Each row of a before or after table is a point. One or more steps were done to the points. Then noise was added and the rows were shuffled. The steps act on columns, c1 being the first. Write out the steps. A step turns or swaps two columns, mirrors them in a line or flattens them onto one, adds a multiple of one to another, or multiplies or shifts one. Angles are multiples of 10 degrees, from the lower column toward the higher: turns from -170 to 170, lines from 10 to 170 but not 90. Use the fewest steps. Two steps may share a column if one is a turn and the other turns, adds or multiplies; they go together, in the order done. Otherwise the lowest column goes first.

Before (12 x 3):
[-0.15 -0.27 +0.12]
[-0.35 +0.22 -0.32]
[+0.33 +0.41 -0.42]
[-0.11 +0.24 +0.86]
[+0.23 +0.43 +0.66]
[+0.42 +0.13 -0.03]
[-0.25 -0.21 -0.02]
[+0.32 +0.07 -0.14]
[-0.11 -0.17 -0.12]
[+0.18 +0.64 +0.46]
[+0.43 -0.66 +0.02]
[-0.45 +0.22 -0.38]
After, 12 rows:
[+0.30 +0.16 +0.02]
[-0.52 -0.24 +0.00]
[+0.21 +0.10 -0.02]
[+0.36 +0.06 +0.03]
[-0.43 +0.09 +0.02]
[-0.06 +0.76 -0.03]
[+0.32 -0.42 -0.02]
[-0.52 -0.47 +0.05]
[-0.41 -0.26 -0.01]
[+0.15 -0.37 +0.00]
[-0.02 -0.26 +0.04]
[-0.29 +0.03 +0.02]
Steps: turn c1 and c2 by 150 degrees; multiply c3 by 0

Before:
[+0.07 -0.25 -0.61 -0.06]
[-0.31 -0.13 -0.17 -0.03]
[+0.00 +0.06 +0.34 -0.23]
[-0.26 +0.15 -0.01 -0.04]
[+0.32 +0.34 -0.27 -0.80]
[+0.47 +0.04 -0.22 +0.58]
[+0.30 +0.23 +0.30 -0.18]
[+0.06 +0.21 +0.04 -0.05]
[+0.40 +0.24 -0.14 -0.19]
[+0.21 -0.49 +0.46 -0.66]
After, 10 rows:
[-0.05 +0.19 +0.00 -0.07]
[-0.10 +0.04 -0.26 -0.22]
[+0.38 -0.12 -0.05 -0.03]
[+0.31 +0.34 +0.44 -0.80]
[-0.33 +0.23 -0.05 -0.19]
[+0.24 +0.18 -0.17 -0.02]
[-0.14 -0.49 -0.20 -0.65]
[-0.09 +0.25 +0.37 -0.17]
[-0.56 +0.09 +0.48 +0.57]
[+0.38 -0.27 +0.51 -0.05]
Steps: turn c1 and c3 by 140 degrees; add -0.5 times c4 to c1

Before, 9 rows:
[+0.43 -0.22 +0.11 -0.32 +0.16 +0.21]
[-0.34 -0.10 +0.19 +0.25 +0.49 -0.37]
[-0.69 -0.29 -0.08 +0.19 +0.24 -0.12]
[+0.24 -0.20 +0.10 -0.63 -0.03 -0.32]
[+0.11 +0.52 +0.43 -0.61 +0.14 +0.37]
[+0.47 +0.00 +0.36 -0.32 -0.38 -0.03]
[-0.14 -0.16 -0.13 -0.04 +0.32 -0.77]
[+0.40 +0.19 -0.11 -0.36 -0.30 +0.51]
[+0.58 +0.04 -0.14 -0.25 -0.19 +0.00]
After (9 x 6):
[-0.07 -0.04 -0.15 -0.11 +0.39 -0.74]
[-0.47 -0.18 +0.01 +0.11 +0.37 -0.12]
[+0.30 -0.12 +0.01 -0.37 +0.20 +0.20]
[+0.16 -0.21 -0.16 -0.62 +0.01 -0.25]
[-0.25 +0.02 -0.32 +0.09 +0.47 -0.25]
[+0.28 +0.04 +0.28 -0.23 -0.36 +0.44]
[+0.33 -0.14 -0.36 -0.23 -0.37 +0.11]
[+0.39 -0.04 +0.16 -0.16 -0.20 -0.02]
[+0.08 +0.53 -0.28 -0.70 -0.03 +0.46]
Steps: multiply c1 by 0.7; add -0.3 times c5 to c4; turn c2 and c5 by -20 degrees; mirror c3 and c6 in the line at 80 degrees

Before:
[-0.75 +0.24 -0.13 -0.60 -0.32 +0.05 +0.11 +0.31 +0.12]
[+0.12 -0.06 -0.18 +0.13 -0.08 +0.16 -0.01 +0.69 -0.27]
[+0.08 -0.51 +0.05 +0.03 +0.83 +0.36 -0.37 +0.25 +0.03]
[-0.06 -0.18 -0.20 +0.20 +0.19 -0.32 -0.41 -0.25 +0.29]
[-0.33 +0.06 +0.21 -0.11 +0.20 +0.15 -0.39 -0.05 -0.11]
[+0.18 -0.73 -0.30 +0.09 +0.08 +0.58 -0.08 +0.02 +0.50]
[+0.13 -0.12 +0.12 -0.27 +0.53 -0.18 +0.06 -0.44 +0.53]
[-0.01 -0.02 -0.48 +0.05 -0.25 +0.28 +0.25 -0.32 +0.19]
[-0.07 +0.08 -0.36 +0.25 +0.02 +0.42 +0.23 +0.01 +0.35]
[+0.51 -0.41 +0.16 +0.20 +0.06 +0.57 +0.55 +0.01 -0.18]
[-0.04 -0.38 +0.27 +0.22 +0.19 +0.84 -0.03 +0.11 +0.74]
[+0.18 -0.17 +0.17 +0.33 -0.35 +0.62 -0.22 -0.07 -0.21]
[-0.10 -0.35 -0.30 +0.50 +0.15 -0.14 +0.07 -0.09 -0.21]
After (13 x 9):
[-0.13 -0.24 -0.53 +0.12 -0.18 +0.40 -0.26 +0.11 +0.31]
[+0.15 -0.18 +0.28 +0.18 +0.56 +0.08 -0.14 -0.35 -0.60]
[+0.03 -0.93 -0.68 +0.40 +0.04 -0.13 -0.21 -0.07 -0.35]
[-0.42 +0.00 -0.02 -0.12 +0.19 +0.25 +0.11 -0.10 -0.01]
[-0.37 -0.28 +0.34 +0.34 +0.26 -0.27 -0.08 -0.12 -0.14]
[-0.13 +0.26 -0.18 -0.33 -0.36 -0.17 +0.79 +0.18 -0.51]
[+0.66 -0.59 -0.44 +0.06 +0.05 +0.36 -0.36 +0.01 +0.23]
[+0.01 -0.51 -0.67 +0.62 +0.14 +0.52 +0.09 -0.08 -0.40]
[+0.28 -0.07 -0.42 +0.19 -0.03 -0.31 +0.07 +0.03 -0.10]
[+0.01 -0.44 +0.07 +0.25 +0.15 -0.32 +0.15 -0.07 +0.47]
[+0.08 -0.03 -0.22 -0.06 -0.33 -0.07 -0.17 +0.15 +0.29]
[+0.18 +0.07 -0.53 +0.36 -0.02 -0.11 +0.12 +0.02 -0.09]
[-0.29 -0.64 -0.25 +0.07 +0.47 +0.13 -0.23 -0.29 +0.06]
Steps: turn c1 and c7 by -70 degrees; multiply c2 by 1.3; turn c3 and c6 by 70 degrees; mirror c4 and c9 in the line at 20 degrees; flatten c5 and c8 onto the line at 150 degrees

Before, 13 rows:
[+0.10 +0.37 -0.24 -0.70 -0.01 -0.06 +0.25 -0.36 +0.08 +0.45 -0.17]
[+0.02 -0.04 +0.22 -0.67 +0.10 +0.20 +0.43 -0.17 +0.17 -0.07 +0.17]
[+0.09 +0.20 -0.36 +0.05 -0.30 +0.14 -0.36 -0.50 -0.27 +0.14 +0.09]
[+0.16 -0.12 +0.23 +0.25 -0.10 -0.44 +0.19 +0.37 -0.02 -0.27 +0.19]
[-0.59 -0.14 +0.33 -0.27 +0.24 -0.43 +0.17 -0.26 +0.34 +0.48 -0.02]
[-0.45 +0.44 +0.21 -0.20 +0.24 +0.31 +0.25 -0.02 -0.16 +0.03 -0.22]
[-0.02 -0.28 -0.46 -0.27 +0.09 -0.30 -0.43 +0.05 -0.03 +0.10 +0.02]
[-0.24 -0.07 -0.22 -0.20 +0.00 +0.26 -0.08 +0.26 +0.43 +0.05 -0.37]
[-0.37 +0.15 +0.01 +0.13 +0.42 +0.00 -0.30 +0.04 -0.25 -0.22 -0.47]
[-0.22 +0.29 -0.20 -0.26 -0.20 -0.18 -0.13 -0.26 +0.29 -0.02 -0.49]
[+0.04 -0.29 -0.49 +0.21 -0.04 +0.22 +0.46 +0.02 +0.18 -0.42 +0.04]
[-0.55 +0.24 -0.27 -0.36 -0.43 +0.16 -0.36 +0.43 -0.36 -0.33 +0.39]
[+0.22 -0.33 -0.23 +0.15 -0.23 -0.19 -0.06 -0.34 -0.49 +0.09 -0.23]
After:
[+0.13 -0.16 +0.50 +0.06 -0.21 -0.18 +0.14 +0.58 -0.31 +0.09 +0.09]
[-0.04 +0.13 +0.59 -0.24 +0.09 +0.36 +0.18 +0.11 +0.26 -0.17 +0.00]
[+0.25 +0.25 +0.17 +0.14 -0.04 +0.29 +0.17 +0.32 -0.64 +0.05 -0.19]
[-0.21 -0.36 +0.21 -0.24 -0.42 +0.04 +0.13 +0.15 +0.55 +0.20 -0.49]
[-0.61 -0.04 -0.34 -0.25 -0.37 +0.46 -0.21 +0.82 +0.58 -0.57 +0.00]
[-0.47 -0.31 -0.28 -0.19 -0.20 -0.44 -0.06 +0.07 +0.05 -0.02 -0.24]
[-0.24 +0.14 +0.17 -0.23 -0.24 -0.20 +0.11 -0.16 +0.64 -0.21 -0.37]
[-0.34 -0.12 +0.24 +0.13 +0.04 -0.07 -0.15 -0.32 -0.38 +0.31 -0.51]
[-0.54 -0.19 +0.47 -0.39 -0.96 -0.25 +0.08 -0.75 +0.04 +0.24 +0.39]
[+0.15 -0.05 -0.31 +0.24 +0.07 +0.49 -0.08 -0.64 -0.27 +0.18 +0.19]
[+0.14 -0.37 -0.11 -0.69 +0.04 -0.07 +0.33 +0.90 +0.75 -0.43 -0.14]
[+0.03 +0.10 -0.48 -0.66 +0.11 -0.20 +0.05 +0.03 +0.84 +0.23 +0.21]
[+0.04 +0.36 -0.13 +0.19 -0.03 -0.11 +0.65 -0.55 -0.03 +0.63 +0.04]
Steps: add 1 times c1 to c5; turn c2 and c6 by -160 degrees; mirror c3 and c7 in the line at 120 degrees; add -1 times c4 to c9; multiply c10 by 2; turn c8 and c10 by -140 degrees

Before:
[+0.51 +0.20 -0.11 -0.05 -0.62 +0.15 -0.11 +0.03 -0.67 -0.29 +0.19 +0.60]
[+0.02 -0.15 +0.07 -0.10 +0.10 -0.04 +0.49 -0.27 +0.07 -0.63 +0.17 -0.31]
[-0.11 -0.30 -0.07 -0.43 -0.21 +0.52 +0.78 +0.44 -0.70 +0.28 +0.18 +0.38]
[+0.57 +0.32 +0.05 +0.30 +0.02 +0.25 -0.18 -0.19 -0.30 +0.17 +0.14 +0.72]
[+0.01 +0.06 -0.27 -0.19 +0.11 -0.17 -0.16 -0.28 +0.11 +0.07 +0.20 -0.07]
[+0.11 -0.50 -0.38 +0.01 -0.39 -0.22 +0.28 -0.42 +0.32 -0.21 -0.11 -0.09]
[+0.00 -0.25 +0.02 -0.26 +0.22 -0.27 -0.22 -0.58 -0.05 -0.09 -0.10 +0.32]
[+0.15 +0.09 -0.13 -0.51 -0.26 +0.23 +0.72 -0.13 -0.27 +0.25 +0.22 +0.55]
[+0.34 -0.36 +0.05 -0.17 -0.04 -0.59 +0.26 -0.25 -0.05 -0.07 +0.12 -0.05]
[-0.09 -0.35 +0.17 -0.16 -0.36 -0.07 +0.10 -0.47 +0.10 +0.00 +0.24 -0.15]
[+0.02 -0.23 +0.14 -0.22 -0.18 -0.21 +0.10 -0.07 +0.54 -0.38 -0.01 -0.08]
After (11 x 12):
[+0.27 -0.27 +0.05 +0.08 +0.45 -0.19 -0.10 +0.01 -0.24 -0.69 +0.45 -0.74]
[-0.21 +0.25 -0.01 +0.02 +0.05 +0.03 +0.53 +0.25 -0.60 +0.02 -0.13 +0.53]
[+0.38 -0.12 -0.24 +0.38 +0.13 +0.14 -0.16 +0.02 +0.16 -0.31 -0.04 -0.96]
[+0.66 +0.12 +0.28 +0.16 +0.30 -0.74 +0.76 -0.13 +0.29 -0.80 +0.11 +0.67]
[-0.14 +0.32 +0.19 -0.53 +0.14 +0.23 +0.33 +0.28 -0.08 -0.09 +0.01 +0.11]
[-0.04 -0.10 +0.98 -0.09 +0.12 +0.33 +0.34 +0.29 -0.18 +0.35 +0.40 +0.26]
[-0.05 +0.38 -0.05 -0.20 +0.11 +0.02 +0.14 +0.21 -0.40 +0.59 +0.12 +0.03]
[+0.25 +0.26 +0.13 -0.24 -0.13 +0.21 -0.15 +0.63 -0.13 -0.06 -0.13 -0.25]
[-0.15 +0.55 +0.02 -0.02 +0.28 +0.12 +0.04 +0.49 +0.02 +0.02 +0.19 +0.22]
[+0.61 -0.25 +0.14 +0.01 +0.32 -0.41 +0.74 +0.33 +0.17 -0.30 +0.11 +0.35]
[-0.05 -0.35 +0.36 -0.21 +0.15 +0.03 -0.13 +0.29 +0.13 +0.07 -0.21 -0.12]
Steps: add -1 times c7 to c1; turn c1 and c12 by -110 degrees; multiply c3 by 2; turn c2 and c3 by -140 degrees; turn c4 and c8 by -150 degrees; turn c4 and c6 by -120 degrees; turn c5 and c11 by -120 degrees; swap c9 and c10

Before, 14 rows:
[-0.20 -0.15 -0.10 -0.09 -0.08 +0.36 -0.48 +0.15 -0.29 +0.05 -0.03 -0.08 +0.16 -0.12 +0.31 +0.25 -0.22 -0.17]
[+0.56 -0.66 -0.17 +0.29 -0.71 +0.19 +0.29 -0.28 +0.39 -0.33 -0.34 -0.32 -0.21 +0.32 -0.35 -0.56 -0.42 +0.35]
[+0.17 +0.31 +0.30 +0.39 -0.27 -0.43 -0.22 -0.25 +0.20 -0.12 +0.19 +0.08 +0.14 -0.28 -0.07 +0.25 +0.04 +0.31]
[-0.02 +0.21 -0.41 +0.42 +0.07 -0.08 -0.41 +0.29 -0.25 -0.26 -0.03 -0.08 +0.20 +0.10 -0.12 +0.03 -0.10 -0.52]
[+0.36 -0.34 -0.30 +0.25 -0.70 -0.12 -0.08 +0.04 +0.30 -0.51 -0.34 -0.62 -0.41 -0.09 -0.36 -0.05 -0.65 +0.42]
[+0.15 +0.17 -0.43 +0.10 +0.17 +0.18 +0.05 +0.26 -0.20 -0.14 +0.12 -0.08 -0.39 -0.20 +0.11 +0.33 +0.14 -0.17]
[-0.21 +0.14 +0.21 -0.26 +0.27 -0.30 -0.24 -0.12 +0.45 -0.19 +0.42 +0.15 +0.18 -0.69 -0.49 +0.04 +0.11 +0.28]
[-0.47 -0.10 -0.29 +0.09 +0.03 +0.38 -0.02 +0.04 -0.14 -0.47 -0.20 -0.12 -0.12 +0.02 -0.20 +0.43 +0.00 -0.04]
[+0.20 +0.06 +0.00 +0.24 +0.28 -0.10 +0.03 +0.30 -0.29 +0.07 -0.59 -0.33 +0.06 -0.05 +0.04 +0.25 +0.27 -0.36]
[-0.26 +0.22 -0.02 +0.13 -0.40 -0.39 -0.05 +0.11 +0.14 +0.05 +0.60 +0.09 +0.08 -0.78 -0.62 -0.04 +0.21 +0.83]
[+0.05 +0.15 +0.03 +0.43 +0.67 +0.30 -0.15 +0.13 -0.32 -0.12 -0.21 -0.25 +0.02 -0.03 +0.13 -0.03 -0.03 -0.01]
[-0.25 +0.13 -0.14 +0.17 +0.12 -0.17 -0.38 +0.36 +0.07 +0.02 +0.04 -0.06 -0.18 +0.26 +0.14 -0.04 +0.16 +0.07]
[+0.09 +0.28 +0.24 -0.01 -0.10 -0.69 -0.20 -0.40 -0.03 +0.06 +0.60 -0.47 +0.32 -0.26 -0.37 +0.21 +0.10 +0.32]
[+0.11 +0.07 +0.34 -0.27 -0.64 +0.35 +0.01 -0.35 +0.00 -0.33 -0.36 -0.30 -0.21 +0.08 -0.10 -0.55 -0.48 +0.15]
After, 14 rows:
[-0.52 +0.15 -0.23 +0.05 +0.20 +0.24 +0.08 +0.28 -0.21 +0.39 +0.12 -0.06 -0.28 -0.23 +0.17 -0.12 +0.13 +0.30]
[-0.28 +0.08 +0.24 -0.40 -0.65 +0.38 +0.06 -0.33 +0.05 -0.50 -0.38 -0.31 -0.16 +0.02 -0.17 -0.38 -0.48 -0.22]
[-0.13 +0.06 -0.32 +0.12 +0.31 -0.10 +0.01 +0.29 -0.36 +0.28 -0.61 -0.35 -0.51 -0.06 +0.05 +0.10 +0.21 -0.09]
[+0.27 +0.22 +0.84 -0.03 -0.36 -0.41 +0.01 +0.12 +0.16 -0.03 +0.58 +0.03 +0.59 -0.76 -0.98 +0.07 +0.19 +0.29]
[-0.66 -0.78 +0.29 +0.12 -0.70 +0.23 +0.27 -0.30 +0.42 -0.56 -0.36 -0.35 -1.26 +0.32 -0.52 -0.39 -0.45 +0.32]
[+0.23 +0.23 -0.63 +0.37 +0.02 -0.03 -0.39 +0.27 -0.27 +0.11 -0.03 -0.14 -0.09 +0.10 -0.17 -0.25 -0.10 +0.25]
[+0.28 +0.25 +0.40 -0.18 -0.09 -0.72 -0.18 -0.48 -0.05 +0.19 +0.65 -0.50 -0.29 -0.30 -0.52 +0.03 +0.17 -0.11]
[+0.06 +0.13 +0.01 +0.06 +0.19 -0.19 -0.46 +0.30 +0.09 -0.01 +0.05 -0.07 +0.62 +0.25 +0.15 +0.06 +0.17 +0.12]
[+0.29 +0.16 +0.38 -0.38 +0.19 -0.32 -0.25 -0.13 +0.44 +0.05 +0.40 +0.25 +0.42 -0.61 -0.76 -0.15 +0.14 -0.09]
[+0.28 -0.16 -0.27 -0.14 -0.07 +0.38 -0.46 +0.09 -0.29 +0.36 -0.10 -0.08 +0.39 -0.12 +0.50 +0.11 -0.23 +0.12]
[+0.22 -0.10 -0.16 -0.09 +0.03 +0.35 +0.09 +0.08 -0.15 +0.58 -0.18 -0.10 +1.07 +0.02 -0.31 -0.46 +0.03 +0.19]
[-0.03 +0.11 +0.00 +0.24 +0.68 +0.20 -0.18 +0.16 -0.32 +0.00 -0.20 -0.24 -0.14 -0.05 +0.16 -0.11 +0.00 -0.08]
[-0.73 -0.32 +0.26 +0.13 -0.73 -0.09 -0.04 +0.07 +0.29 +0.06 -0.30 -0.61 -0.71 -0.06 -0.61 -0.52 -0.67 +0.43]
[-0.09 +0.31 +0.40 +0.28 -0.31 -0.42 -0.20 -0.24 +0.26 +0.20 +0.18 +0.14 -0.48 -0.23 -0.08 -0.08 -0.04 -0.14]
Steps: multiply c1 by 2.5; turn c1 and c13 by -110 degrees; turn c3 and c18 by -70 degrees; shift c4 by -0.10; mirror c10 and c16 in the line at 50 degrees; multiply c15 by 1.6

Before (12 x 20):
[+0.02 -0.48 +0.54 +0.13 -0.47 +0.38 +0.55 +0.08 +0.51 -0.27 +0.48 -0.47 +0.15 +0.42 +0.32 -0.36 -0.04 -0.35 +0.10 -0.19]
[-0.08 +0.33 -0.12 -0.44 +0.33 +0.56 -0.42 +0.50 -0.22 +0.15 +0.47 -0.60 +0.29 -0.06 -0.13 -0.44 +0.29 -0.04 -0.20 +0.03]
[+0.05 -0.55 -0.49 -0.37 +0.08 +0.21 +0.07 +0.03 +0.27 -0.43 -0.11 +0.08 +0.05 -0.34 -0.10 -0.16 +0.30 -0.23 -0.12 +0.15]
[+0.02 +0.40 -0.11 +0.05 -0.67 +0.08 -0.06 -0.34 +0.32 -0.16 -0.04 +0.17 -0.61 -0.24 -0.18 -0.31 -0.49 +0.21 -0.34 +0.07]
[+0.15 -0.06 -0.15 -0.49 -0.08 -0.35 -0.17 -0.11 -0.45 -0.11 -0.43 -0.71 -0.64 +0.24 -0.34 -0.28 -0.58 +0.20 +0.41 -0.25]
[-0.21 +0.04 -0.08 +0.26 -0.07 -0.31 -0.41 +0.16 -0.38 +0.17 -0.39 +0.21 +0.23 -0.18 +0.10 +0.42 -0.33 -0.59 -0.51 +0.58]
[-0.54 +0.27 +0.29 -0.51 +0.14 +0.54 +0.26 +0.20 +0.54 +0.42 -0.01 +0.35 -0.40 +0.01 +0.10 +0.05 -0.21 -0.08 +0.15 -0.23]
[-0.23 -0.22 -0.48 +0.10 -0.53 +0.07 +0.00 -0.19 +0.50 +0.21 +0.51 +0.09 +0.21 +0.18 -0.18 +0.22 -0.58 +0.05 +0.30 +0.34]
[-0.35 +0.32 -0.48 -0.34 -0.29 -0.14 +0.21 +0.41 +0.27 +0.02 -0.30 -0.15 +0.48 +0.33 -0.66 +0.23 +0.07 -0.58 -0.04 +0.12]
[+0.12 +0.37 +0.10 +0.46 +0.17 -0.10 -0.35 -0.21 +0.28 +0.44 +0.61 +0.00 +0.34 +0.20 -0.50 +0.23 -0.08 +0.19 +0.53 -0.37]
[+0.33 +0.31 +0.48 +0.04 +0.23 -0.38 -0.27 +0.43 +0.04 -0.37 +0.26 -0.20 -0.17 +0.42 -0.08 -0.01 +0.11 -0.15 -0.23 -0.16]
[+0.07 -0.53 -0.12 +0.42 -0.20 -0.03 +0.53 -0.27 -0.39 -0.20 +0.27 +0.23 -0.30 +0.56 +0.28 +0.27 -0.34 -0.46 -0.23 +0.46]
After:
[+0.15 -0.34 -0.16 +0.65 -0.04 -0.36 -0.18 +0.11 -0.22 -0.15 +0.01 -0.16 -0.41 +0.23 -0.04 -0.50 +0.75 +0.19 +0.41 -0.39]
[+0.32 -0.07 +0.57 -0.20 +0.23 -0.37 -0.28 -0.29 -0.07 -0.37 -0.17 -0.02 -0.19 +0.38 +0.31 -0.08 -0.04 -0.14 -0.25 -0.12]
[-0.34 -0.66 +0.22 +0.45 -0.28 -0.10 +0.18 +0.61 +0.10 +0.03 +0.00 +0.09 +0.43 +0.33 +0.31 +0.17 -0.24 -0.58 -0.05 +0.19]
[-0.12 -0.13 +0.43 +0.04 +0.34 +0.57 -0.42 +0.27 -0.03 +0.16 -0.66 -0.20 +0.15 -0.06 +0.32 -0.57 -0.38 -0.05 -0.20 -0.05]
[+0.11 -0.48 -0.16 -0.77 +0.15 -0.09 -0.37 -0.17 -0.09 +0.44 -0.19 +0.07 +0.37 +0.19 +0.38 +0.21 -0.05 +0.20 +0.53 -0.16]
[+0.00 -0.20 -0.37 -0.04 -0.67 +0.06 -0.04 -0.01 +0.10 -0.14 +0.06 -0.09 -0.41 -0.23 +0.39 -0.24 +0.67 +0.20 -0.34 +0.17]
[-0.56 +0.09 +0.28 +0.41 +0.12 +0.54 +0.29 -0.19 +0.04 +0.42 -0.29 +0.04 -0.27 -0.01 +0.27 +0.15 +0.32 -0.06 +0.14 +0.05]
[-0.23 +0.11 +0.13 +0.05 -0.09 -0.31 -0.41 +0.14 +0.14 +0.16 +0.46 +0.16 +0.34 -0.21 +0.06 +0.44 +0.20 -0.60 -0.50 +0.26]
[+0.07 +0.28 -0.27 -0.50 -0.18 -0.03 +0.53 +0.03 +0.09 -0.21 +0.05 +0.10 -0.16 +0.57 -0.54 +0.31 +0.41 -0.47 -0.23 +0.17]
[-0.24 -0.19 -0.35 -0.42 -0.52 +0.09 +0.01 +0.37 +0.27 +0.20 -0.31 +0.09 +0.40 +0.19 -0.24 +0.22 +0.48 +0.06 +0.28 +0.47]
[+0.01 +0.32 +0.26 -0.40 -0.45 +0.41 +0.55 -0.49 +0.05 -0.27 -0.31 -0.15 +0.17 +0.41 -0.45 -0.45 -0.01 -0.37 +0.08 +0.08]
[+0.06 -0.07 -0.14 +0.34 +0.09 +0.23 +0.07 +0.46 +0.14 -0.41 -0.14 -0.07 -0.05 -0.35 -0.55 -0.13 -0.33 -0.23 -0.13 +0.22]
Steps: swap c2 and c15; turn c3 and c8 by -70 degrees; turn c4 and c11 by 140 degrees; flatten c9 and c20 onto the line at 60 degrees; flatten c12 and c16 onto the line at 70 degrees; mirror c13 and c17 in the line at 170 degrees
